Each row is a point. Each copy is the shape, with its points in the same order, stretched, turned, moved and blurred by noise. Say if it was mirrored as well.

Shape (5 x 2):
[[-11 -26]
 [ 31 -42]
 [-25  53]
 [-23  14]
 [-26  86]]
Copy 1, 5 rows:
[[-11 -16]
 [-37  19]
 [ 69 -16]
 [ 32 -20]
 [ 98  -7]]
Copy 1 is: mirrored
Copy 2 (5 x 2):
[[-28 -23]
 [ 20 -42]
 [-44  58]
 [-30  18]
 [-44  91]]
Copy 2 is: only turned

Shape, 10 rows:
[[-32 -35 -14  96]
 [ 46 -29 -52 -46]
 [-89 -21  47  -2]
 [ 66  12 -39 -20]
 [  3 -30  63  28]
 [ 43 -12  69 -15]
 [ 17  -6 -25  -6]
 [-29  77  39 -17]
 [ 12  65 -26  -7]
 [  8 -38  -9 -10]]
Copy 1:
[[ -19  -11  -38   91]
 [  39  -48  -27  -64]
 [-101  -15   25   21]
 [  62    4   -7  -41]
 [  -9  -13   63   43]
 [  32  -10   84   -6]
 [  20   -5  -11  -15]
 [ -35   89   40  -11]
 [  13   74   -7  -29]
 [   2  -39   -6  -10]]
Copy 1 is: only turned
Copy 2:
[[-36 -33 -16  62]
 [ 67 -20 -62 -68]
 [-80  -4  41 -49]
 [ 86  18 -46 -37]
 [ 12 -22  59  -4]
 [ 58  -7  62 -40]
 [ 34  -1 -32 -32]
 [-10  93  31 -42]
 [ 35  72 -36 -23]
 [ 20 -31 -16 -43]]
Copy 2 is: only turned

Shape:
[[ 10 -24   0   7  -1 -20 -23 -30]
 [-48  11 -44  -6  31 -23  -9 -28]
 [  4  13  18  13   9 -18  71  32]
 [-44 -19  17   8   2 -16  -3 -20]
 [ -3  65  22 -25 -30  49  28  91]
 [-17  27   2  17  -3  13  -5 121]
 [-12  61  34  -5   4 -30   7  85]
 [  1   8 -18 -17 -22 -55  -2  -4]
 [ 26 -28 -22   4  54 -14   5 -39]
 [-20 -14 -48  56  -6 -30  -6 -53]
 [-11  19  53   8  17   7  38  60]
 [  1  92  38  19  -2  16  -5  73]]
Copy 1, 12 rows:
[[  7 -13 -11 -24 -17 -17 -10  19]
 [-58  25 -47 -11  12 -27   4  18]
 [ 16  39  22  27  23 -14  68  25]
 [-40  -3  19   0  -5 -13   8  15]
 [ 20 117  32  34  34  65  19  18]
 [ 11  79  23  77  43  34 -20  54]
 [  4 106  45  32  25 -15   1  52]
 [  7  37 -18  -3  -4 -45  -4  -6]
 [  7 -30 -37 -41  23 -19  26  44]
 [-26 -19 -55  11 -49 -30  13  28]
 [  0  51  56  25  34  18  39  46]
 [  5 114  30  24  -3  38  12  76]]
Copy 1 is: mirrored
Copy 2 (12 x 8):
[[ 26 -15 -33  22  44 -13 -12 -17]
 [-51  -9 -46 -17   8 -11 -17 -58]
 [  9 -12  30 -12 -28  15  50   4]
 [-43 -28  -5  10  43   2   2 -29]
 [-19  55   9 -29 -19  63   0  91]
 [-23 -10   5 -15 -51  18 -25  91]
 [-26  22  40 -33 -40 -17 -14  63]
 [ -8   2 -41  -4  15 -56  10  -4]
 [ 48 -40 -25  -7  20   9  -3 -67]
 [-12 -28 -54  63  -5 -24   0 -67]
 [ -9  -6  47 -15 -14  36  11  40]
 [ -5  66  47   5 -40  30 -42  50]]
Copy 2 is: mirrored

Shape, 17 rows:
[[  17  -17   16   10  -19   24  -14    9    7   21   -9]
 [ -15   -8  -15   17   15   37  -13 -108    8   25   -3]
 [   0   38  -15    9   13   54   15   22  -16  -20  -37]
 [  -7   16  -13    7   11  -19   95  -89   -1  -64  -29]
 [ -15   12   28    0   -5  -17   60   29    7   15  -18]
 [  -6   37    9   17  -49    6   31   23   -3   15   10]
 [  10  -17   -4  -37   -5   -4  -26   33    3   -5   -4]
 [ -11    6    6   16   12   16    5   19    8    1    9]
 [   4   13   52    9  -20   12  -14   31  -19   -4  -57]
 [  15   44  -14   -2   18  -14   -9   15    9   11   -7]
 [ -73  -19    3   10   13  -16  -26   -1    3   -5  -59]
 [ -28  -12   62  -26    7  -14  -26   32    0  -44   12]
 [ -28   -5   31  -18   12   47   -9  -20    2   19    6]
 [  -4  -12    4    5    9   -4    0  -21    5  -29    4]
 [  -4   22  -15  -17  -42  -15    3   19   -9   21  -29]
 [   1   -1   -5   -4    7  -19  -11   27  -45   17    0]
 [  16  -17   23   11  -32   -3  -19   11   -2  -28    0]]
Copy 1, 17 rows:
[[ 31 -14  19  16 -31  24 -10   4   3  26  -8]
 [-13  -2  -2  49   0  26  -4 -97 -13  23 -21]
 [ 11  34 -18   5   7  61  10  31 -15 -11 -31]
 [ 21  16 -24 -14  63  17  83 -74  22 -41 -16]
 [ 16   9  30 -18   8  -7  56  31  17  23 -15]
 [ 21  41  14 -13 -17  25  23  20  20  32  29]
 [ 18 -25   3 -28 -33  -8 -23  20 -15  -2 -14]
 [  3   3   9  20  -6   9   7  23  -5   3   4]
 [ 41   9  53 -20   6  44 -18  31  18   9 -34]
 [ 25  40  -8   5  -3 -21 -12  16  -9   5 -20]
 [-41 -26  25 -11  36   8 -29   4  35  13 -43]
 [ -2 -22  65 -31  -2  -8 -17  25  -6 -43  12]
 [-22  -7  41  13 -26  30   4 -17 -29  10 -16]
 [ 12 -15   4   7  11   2   1 -19   2 -19   4]
 [ 18  23  -3 -43 -17   7  -7  11  16  41 -17]
 [ 27  -8   4 -25  16  -3 -19  20 -30  34  -2]
 [ 42 -19  21 -11 -12  19 -20   4  18 -11  17]]
Copy 1 is: mirrored
Copy 2 (17 x 11):
[[   4  -19   -1    6  -24   20  -19  -10   23    7   -7]
 [ -37    2   -6    3   22   23   -8 -121   26    0  -14]
 [  -8   29  -37   -6   -7   43   12    9  -11  -31  -56]
 [ -37   27    1  -17   -8  -45  107  -80   -2  -62  -35]
 [ -16   15   15   -1  -27  -26   53   28   14   16  -14]
 [ -21   40  -12   18  -62    1   25    8    1   10    3]
 [   5  -31  -22  -38  -20  -10  -28   19   20   -8    4]
 [ -23    5   -7   14    3    6    2   12   15   -8    7]
 [  -8   11   28  -12  -48    3  -22   24  -13  -13  -53]
 [  16   31  -32   -2   -4  -27  -20    4   18   -4  -14]
 [ -81  -21    1  -21    1  -30  -33   -9   14   -5  -60]
 [ -42   -6   41  -35   -8  -14  -34   40   -2  -44   16]
 [ -39    9   21  -26    5   38  -16  -26   17    4   -2]
 [ -23  -12   -3   -6   -2  -10    2  -22   14  -35   -3]
 [  -3   11  -36  -31  -61  -21  -11    1   10   21  -21]
 [  -8   -4  -27  -14  -12  -25  -15    8  -33   17    0]
 [  -4  -26    8    1  -43   -4  -13    0    3  -39    0]]
Copy 2 is: only turned

Shape:
[[   7   36  -22    5  -49   -6   45  -34   -1  -30   13    9]
 [ -59  -33  -12   54  -62  -11   82    4    0    5  -35   18]
 [  36 -113   -9  -21   45   12   -4   -8  -31   -5  -19  -40]
 [  74   15  -10   17   -6   17    5   14   -7   18  -51  -14]
 [  10   36  -33  -11   40   -9    6    6   14   20   18   28]
 [  68  -86  -25  -37   68   56   39    1   -5   81  -37  -33]
 [  11   17   13  -68  -37    5   14   19   -7   14  -13    3]
 [  39   23   56   -3    1  -10   22  -12   23   22   13  -16]
 [   5  -23    7  -22  -22   -8  -46  -12   22   30    7   37]
 [ -52   16   42    5  -35   13   28  -57  -23  -26  -54   32]
 [  45   -6   29  -28   22   24    3   23   20  -13  -22   34]
 [ -52    6  -31   38  -56   30   59  -25   67  -42  -20   -9]
 [   1   56   10   -9   12   15  -20   35    5   13    5  -29]
 [ -22  -21    5    8  -24  -17   54    9    5  -52    1   17]
 [  67 -103  -24    3   55   98    9   21  -31   39   37  -16]]
Copy 1:
[[  15   30  -27    9  -32    9   30  -30  -42  -57   -2   12]
 [ -44  -45  -21   33  -60    1   77   13  -21  -18  -39   40]
 [  27 -114   -3  -28   67  -19  -20   -5  -58  -35  -40  -25]
 [  70   -9  -29   17    3   12  -13    8  -48    0  -71  -22]
 [  19   39  -26  -19   44    0  -20    2    2  -11  -17   32]
 [  60 -105  -24  -54   82   41   -5  -13  -32   54  -54  -17]
 [  18   16   24  -61  -19   30   -6   13  -53  -22  -36   -9]
 [  57   20   38   -3    5   -6   13   -2    1   -9  -16  -29]
 [   9  -16   21  -25  -20  -25  -68   -8   -9   -9  -13   23]
 [ -36   15   49   20  -25    0   39  -47  -54  -39  -69   24]
 [  56   -7   32  -15   22   23  -27   14  -17  -30  -62   33]
 [ -24  -17  -39   31  -54   41   41  -34   31  -66  -45    9]
 [   4   44   -2   -2   25   21  -29   26  -11  -13  -33  -37]
 [  -1  -20    4   12  -12   -1   45   12  -18  -77  -27   34]
 [  50 -121  -15   14   87   67  -47   10  -43   16    3    9]]
Copy 1 is: only turned
Copy 2:
[[ 20  46  -1  20 -60  -5   4  -6  -1 -31  21  33]
 [-46 -13  32  61 -99 -48  53  20 -28   8 -22  11]
 [ 21 -91 -29 -48  12  29  43   1  -6  11 -31 -56]
 [ 65  24  -5  24  -5  26   9  43  17  30 -37 -43]
 [ -6  46 -40  14  35   5 -11  17  26  27  18  24]
 [ 26 -42 -36 -53  22  61  92   0  34  98 -31 -66]
 [ 17  48  14 -58 -31  -2   5  51   5  20  -4  13]
 [ 31  33  61  -6  17   8  -1 -10  24  17  20  -7]
 [ -4 -11  16 -18 -21  17 -52  26  30  41  -9  25]
 [-30  30  33  13 -51   8  -7 -23 -60 -17 -62  28]
 [ 31  10  21 -15  33  46  12  53   7   9 -34  27]
 [-70  24  18  51 -89   0  36   4  42 -55 -27  15]
 [-14  66   0  -1  25   3 -28  56  15   4  11 -35]
 [-17  -8  15  15 -34 -26  30  26 -18 -43  -4  38]
 [ 19 -83 -35 -23  14 101  68  41   0  55  31 -58]]
Copy 2 is: only turned
Copy 3:
[[-17  35 -31  11 -43  10  43 -31  18 -30  27  36]
 [-88 -17 -26  63 -32  10  54  25   6  11 -24  39]
 [ 32 -74 -13 -44  16  29  -7  29 -40 -24 -36 -10]
 [ 65  37   5  21 -21  12   1  19  16 -20 -48  17]
 [ 15  42 -35   4  46   6  -5  -2  19  -6  25  39]
 [ 74 -48 -24 -30  37  91   1  46   9  33 -58   1]
 [ -5  34   7 -41 -41   7  -5  25  22  19  11  42]
 [ 26  16  43  -1   1  -8  17 -27  41  14  17   4]
 [  5 -15   3   2 -12  -6 -60 -12   4  12  22  48]
 [-88  30  29   1 -32  25  16 -53 -15 -15 -28  42]
 [ 24   8  43 -22  15  18 -15  17  25 -30  -6  54]
 [-90   1 -33  51 -32  36  24 -12  64 -49   3   5]
 [  6  68   9   3   7  -4 -25  18  18  -5  20 -16]
 [-55 -13  -3   4 -10  -9  42  14  10 -40  15  41]
 [ 84 -58  -5   4  29 107  -8  63 -41 -15  15  -9]]
Copy 3 is: only turned
Copy 4, 15 rows:
[[  20   29  -36   19  -42   12   44  -14    2  -36   32  -22]
 [ -43  -47  -13   33  -73    7   93    9    4    4   -3    3]
 [  34 -115  -29  -28   36   37    2    9  -60    0  -10  -43]
 [  62   -1  -65   16  -12   40   38   19  -14   39  -49  -42]
 [  26   32  -60    6   46   -1   13   14   27    1   13    6]
 [  57  -99  -64  -59   61   70   45   12  -32   79    2  -29]
 [  29   26  -26  -61  -25    4   19   32  -24    8   -5  -13]
 [  63   15   20   -1   10   -2   33   13   12   19   -2  -41]
 [  44  -25  -20  -25  -11   -3  -27   -8    7    8   -2   21]
 [ -17   14    6   -2  -38   13   58  -51  -43  -30  -32    8]
 [  67   -2  -23  -23   18   33   26   33   -7  -13  -38   16]
 [ -44  -14  -10   10  -55   61   56  -13   59  -40    0  -28]
 [   7   43  -23    6   21   12  -13   38   -6   22  -24  -33]
 [  -1  -25   -3   16  -24   -1   65   28    0  -66    1   -3]
 [  58 -109  -40    0   52  101  -13   47  -54   39   49    6]]
Copy 4 is: only turned

Shape:
[[ 12   9  -7 -54 -14 -12 -34 -23  -3  50  31  40]
 [-50 -64 -18   0  11 -27 -32 -24 -36   0 -29  58]
 [-67 -60 -46   1 -42 -23  19 -30  18  -5  31  52]
 [-24 -21 -52 -35  38 -66  26  16  35   1 -51  34]
 [ 33  11  22 -31  35 -24  29  19 -25 -29 -20 -34]
 [-23 -66 -45  -9 -15 -43  56 -25 -23 -21 -29  61]
 [-43 -45 -33 -37  27   1  15  30  42   0  30 -37]
 [ -8  -4  40  29  39   4 -29 -27 -40 -28  27  45]
 [-60  -8  29  22  22 -62  11  13 -46  47  39 -41]
 [ 16   8 -41   2  14   6  50  73 -14 -27  28 -24]
 [-45  -4  -5 -45  43  35  55  54  -7 -11 -14 -30]
 [-15  26   3  24  -3  39 -50  14 -42 -51 -30 -34]
 [ 17   4  36  20  30  19  37  27  29 -20 -41   9]
 [-66 -65   2   0  25  15 -47  29 -32  23  34 -23]
 [ 28 -15  34  38 -31   7   8  49  19  23  -6 -17]
 [ -3  11 -43 -46  49  35  25 -18 -41 -26  -1 -12]
 [-32   5 -52  49 -22   2 -31  22  36  38  11  31]
 [-47   4 -50 -25 -43 -14 -48  70  43  14  29  39]]
Copy 1:
[[ 54   2  -4 -60  13 -17 -23  33  27  35  51  33]
 [ -4 -33 -14 -30   1  12 -40  17 -27   9 -29 103]
 [ -9 -58  19 -34 -33  -6  31  20   3  21  25 121]
 [ 11 -20 -40 -71  37   4  75   2 -17   2 -45  62]
 [ 11   8   3  -5  46  -2  25  -9 -37 -27   2 -43]
 [ 21 -46   1 -24  -8  20  38  16 -64 -12 -11 116]
 [-46 -62   5 -56  10  13  62  21  17  17  18   2]
 [  9  -3  33  46  47  -6 -53   1  15  10   4  42]
 [ -9 -30 -28  21   6 -78  10  13 -34  62  -8 -22]
 [-20  -9 -20  26  22  12  76  53   8 -27  30 -10]
 [-51   3  27 -36  38  19  60  56 -37  12  -6 -13]
 [-52  55  -1  33  -1  26 -45  -3  19 -34  12   4]
 [ 25  18  48  20  22  29  44   6   6 -12 -40 -13]
 [-55 -57 -10 -16  -7  -1 -38  46   9  30   2   9]
 [ 40   0  18  29 -44   3  22  25  29 -17 -12 -39]
 [-26  12   7 -19  56  49  17  25 -32  18  48  26]
 [  7   7 -32   7 -33   8  27  35  78  34   3  64]
 [-23  -3 -36 -65 -17 -34  27  65  86 -14  19  65]]
Copy 1 is: only turned
Copy 2:
[[  19   -3    8  -54  -21    1  -53  -15  -10   28   48    9]
 [ -20  -85    7  -52   26  -79  -22  -53  -40   19  -12  -13]
 [ -39  -93  -43  -52   -3  -65    8  -47   -4    6   51   54]
 [ -33  -34  -14  -94   29  -67   15   65  -30    1   -1  -13]
 [ -12   13   11   -6   53   27   -2   37   11   -3  -49   -9]
 [  -4 -115  -30  -69   44  -50   23   -7  -16   27  -16   50]
 [ -88  -18  -27  -20   34    8    2   26   -6  -11   49  -23]
 [   2  -11   41   29   37  -58   10  -63  -11   16   -6   13]
 [ -90   -9   16   26  -47  -24  -25   -7   27   53  -51  -14]
 [ -16    2  -47   45   49   15    4   67  -12   -4   -8   31]
 [ -71   -5  -12   -1   30   49   32   30  -63  -19  -17  -11]
 [  12    8  -44   35   33   -7   -5  -48  -28  -51  -57  -31]
 [   7  -26   20    7   27    2   62   27   -3  -42   -1  -17]
 [ -84  -43    9   31    3  -21  -51  -37  -30   13    9  -48]
 [   8  -51    4   33  -31   13   -3   36   39  -39    7  -12]
 [  -5   10  -42  -12   81   35   19  -24  -53   27   -3   -9]
 [   3  -31  -48   -3  -38  -75   -9    4  -20   -6   59  -14]
 [ -29  -11  -42  -36  -42  -56  -54   36  -48  -47   61   33]]
Copy 2 is: mirrored

Shape, 16 rows:
[[ -16  -35   29   -8   -4   43  -22  -16    4    7   18   64]
 [   8  -54   -1   15  -13  -17   27  -22    9   10   83   25]
 [ -42   19   49  -23   15  -36   -5    0  102   70   24   33]
 [ -32  -15   31    2  -54  -19  -36   13   36   85  -39  -15]
 [ -51    2   41   -1  -33   19   23  -43  -50  -31   20  -19]
 [ -81   12  -26    4   20  -20   -9  -14    5   23   -8   -2]
 [  23    8   -2  -35   -8   28   -6  -32   80   51  -12    4]
 [ -46   39   -3  -80  -18  -37  -31   42   66   11   44  -10]
 [ -49   19   35   41   42  -51  -46   41   30   -7  -60  -34]
 [  25   27   24   18 -107    3  -13    6   -2  -64    0   44]
 [ -16  -45    5  -25   51  -35  -18   -7   -6   15   28    7]
 [ -41  -65   -3    7   38   11   37  -14  -36  -86   21   22]
 [ -24   -9   37   24   -7  -70  -13  -19   -7   -5  -76   23]
 [ -23   56   37  -29   35  -30  -12   -8   57    3  -82  -46]
 [  33   -9   -8  -39  -20  -20   65   56   22   -9  -17    0]
 [   0   20   36   41    4  -37   12   -1  -37   52  -21   20]]
Copy 1, 16 rows:
[[ 10  -1  27 -28  37  43  -8 -39  26  -5  29  56]
 [-13 -39  21  22  39 -30   3 -98  -7  33  35  19]
 [ 41 -32  -1  19  52  -4   7 -20 121  40 -22  -2]
 [ 26 -60 -38  -2   8  54 -32   7  54  68 -57  29]
 [-67  12  10 -26  23  19  18 -30 -14  -3  -9 -23]
 [-18 -19   1  29  42   5 -42  45  27  39   5  -1]
 [ 69  17 -19 -17   9  22 -37 -40  68  46   7   2]
 [-14 -15 -53  35 -37 -44  13  10 118  44  19  19]
 [ 52 -49 -42  25  22  15   1  97   7  -3  -9 -16]
 [ 22  40 -23  -4 -34 -12  38 -46 -28 -21 -48  77]
 [ -3 -58  11 -17  25 -23 -23  -4  18  27  61   3]
 [-38 -14  48  10  26 -10 -17 -33 -44 -69  56  -9]
 [ 47 -35  15 -28  28 -20 -34  37 -19 -12 -54  20]
 [ 70   5 -36 -17 -11  -2 -23  71  59   0 -24 -59]
 [ 33 -27  30  45 -74 -30  -2 -43  10  18   2 -15]
 [ 37 -37  42  -2  31   3  15  11 -36  62 -25   6]]
Copy 1 is: mirrored
Copy 2 (16 x 12):
[[ -32   21   13  -29  -20   55  -28   32   -9   -7    8   39]
 [ -14    1  -19   22  -82   16  -24   30   -1   25   52   24]
 [   0   65  -19 -100  -39  -26    3   70   73   33   44    6]
 [ -21   28   57  -44  -38  -46  -18   52   34   57   -1  -40]
 [ -12   33   40    4  -48   34   47  -60  -47   23   20    8]
 [ -65   12  -19  -42   -4    0   26  -16   -7   49   44  -19]
 [   1  -26   -5  -91  -43    9  -23   27   45   12  -10  -19]
 [  19   70  -18  -82  -16  -44  -45   17   -7   23   29  -62]
 [ -39   24   14  -20   56  -77   47   31   28   -7   34  -25]
 [ -34   39   20    1  -60  -30  -49  -12  -52  -37  -70   20]
 [  -4  -14   -6  -18    7   -4   -4   27  -11   28   80    7]
 [ -44   -2  -13   25  -15   46   43   -5  -70  -39   62   18]
 [ -53   -9   16  -46   -5  -61   47   43  -33   12   11   38]
 [   8   -6    3 -101   20  -64   61   -7   21   -3   -3  -33]
 [  30   -7  -31  -12  -35  -16   14   60  -50    4  -18  -46]
 [ -24   -5   -3    1   10  -15   51   23    5   54   -6   41]]
Copy 2 is: only turned

Shape (15 x 12):
[[  7 -36  12 -14  -2   8 -30  43 -14 -23  22 -19]
 [ 23  10 -17  32   1 -95   4  -9 -22  -1  16 -10]
 [ 21   3 -10 -25  27   4   4 -12 -14 -11 -32 -19]
 [ 29  16 -21   8   7  26 -19  -6   7 -25  23  42]
 [ 28   2  46 121  11 -25 -15   7  -8  34   1  -3]
 [ 27 -13 -21 -15  17  -9  20   8 -14   3  12  30]
 [ 20   9   7 -28  -4  25  -7 -16   4  31  15 -18]
 [ 14  -2 -14 -33  -9 -30  17 -16  27 -14 -32  -8]
 [-29  15  -7 -36   4  17  13  21   4 -10   0   2]
 [  4  16   0 -30  31   2 -36  -4  18  13   3  43]
 [-50 -29   0 -32  -8  20 -27  -4 -27 -20  16  10]
 [ 23  15  18  40  22 -39  -1   6 -21 -13  24 -21]
 [ 11 -13  75 -18 -10   4  -1   1 -25  -7   4 -14]
 [ 23 -14  -8 -25  12  14   8   6 -23 -12   7 -14]
 [ 22  14   2 -18 -16  10 -13  20 -32   1 -15  -3]]
Copy 1 (15 x 12):
[[   7  -31    6  -22  -11   -1  -34   63    3  -15   14  -13]
 [   5   -2  -22  -14    2 -113    4   11  -12  -10  -10    1]
 [   3  -22  -25  -24   13    4    9   -5    2   -6  -36  -16]
 [  31   20  -15   23    2    4  -29    4    7  -27    9   29]
 [   9  -18   48   83   27  -90    1   29  -19    6  -11  -14]
 [  21  -24  -37  -12   22  -18   -4   18    7   -4    6   33]
 [  35   -9  -13  -17   -7    6  -10   -1    9   45    4  -18]
 [  12  -16  -19  -36  -20  -19   19   -6   38   -2  -38    9]
 [ -23    1  -14  -27  -12   20    8   24   21   16    8   17]
 [   3   13  -10  -11   23   -1  -51   -1   26   17  -20   28]
 [ -34  -37  -11  -20  -37   19  -43   14   -6    5   17   14]
 [   5   -1   13    0   19  -65    3   16  -16  -15   11  -16]
 [  12  -39   52  -36   -5   -6   -4   22  -21   14   -6    5]
 [  19  -31  -25  -25    5    7   -1   17   -5    0    5   -8]
 [  17   -6  -14  -15   -9    4   -3   41  -24   11  -30    5]]
Copy 1 is: only turned
Copy 2:
[[  3 -36   6  10 -10  -2 -16  47 -14  -3   3 -14]
 [  0 -18 -18  37   9 -72  28 -42 -22 -21  33  28]
 [ -5 -25  -9   2  33  22  -2 -39  -2 -20  -8 -18]
 [ 30  31 -21  16   6  30 -10  -2  23 -13  -6  41]
 [-13  22  53  97  25 -48   3 -15   8  35 -21  31]
 [ 26 -28 -22  -3  22   9  26  -9  -5   8  -1  29]
 [ 13  -5  11   1  10  38  -3 -25  16  19  34 -17]
 [ -4 -33  -7 -19   7   1  24 -43  33 -35   6  -7]
 [-19  -3 -19 -41  13  22  15   9   8   1   6 -10]
 [ 15   2 -10 -31  27  10 -36 -11  30  15   8  33]
 [ -9  -7  -8 -37 -44  10 -23  11 -24  12  -9  -7]
 [  6  11  14  38  34 -42  10  -8 -22 -12  14  11]
 [-13 -28  72  -8   7   9   1  -1 -24  -8  10   2]
 [ 14 -25  -7   4  15  24  12  -7 -20  -6   2 -11]
 [-22 -26  -5  18  13  35  -7  -9  -7 -13  19  12]]
Copy 2 is: mirrored
Copy 3:
[[ -2 -47  25  -9  10   6 -25  22   0 -46  30 -35]
 [  1 -18   4  49 -10 -96 -31 -16 -23   6  27 -10]
 [ 32  -1 -22  -7  15   0  -8  -3  -6  -5  -2 -42]
 [ 13  17   8  13  28  11 -38   4   6 -37   5  34]
 [-12 -31  79  85  27 -24 -60   1 -18  49 -17   2]
 [ 15 -18  -7  -7  27 -23  -1   7 -20 -12  10  20]
 [  4   7  31 -34   3   9 -14 -23  -1  -4   3 -16]
 [ 32  -2 -20  -5 -26 -31   7  -1  24  -8  -5 -19]
 [-25   1 -14 -16   3  13  20  13   4 -18   9 -14]
 [ -1  10 -11 -25  11   9 -43  21  19  11  18  26]
 [-38 -43 -27 -22   2  30 -22 -17   4 -42  20 -12]
 [  2 -12  26  50  18 -34 -27  -8 -18   3  36 -23]
 [ 13 -42  25   5 -21  37  -9 -16 -22   3  38 -30]
 [ 18 -17   2 -12  22   2  -1  -6 -16 -30  13 -25]
 [  6  -6  12 -11 -11   8 -25  16 -39 -20  -1 -26]]
Copy 3 is: mirrored
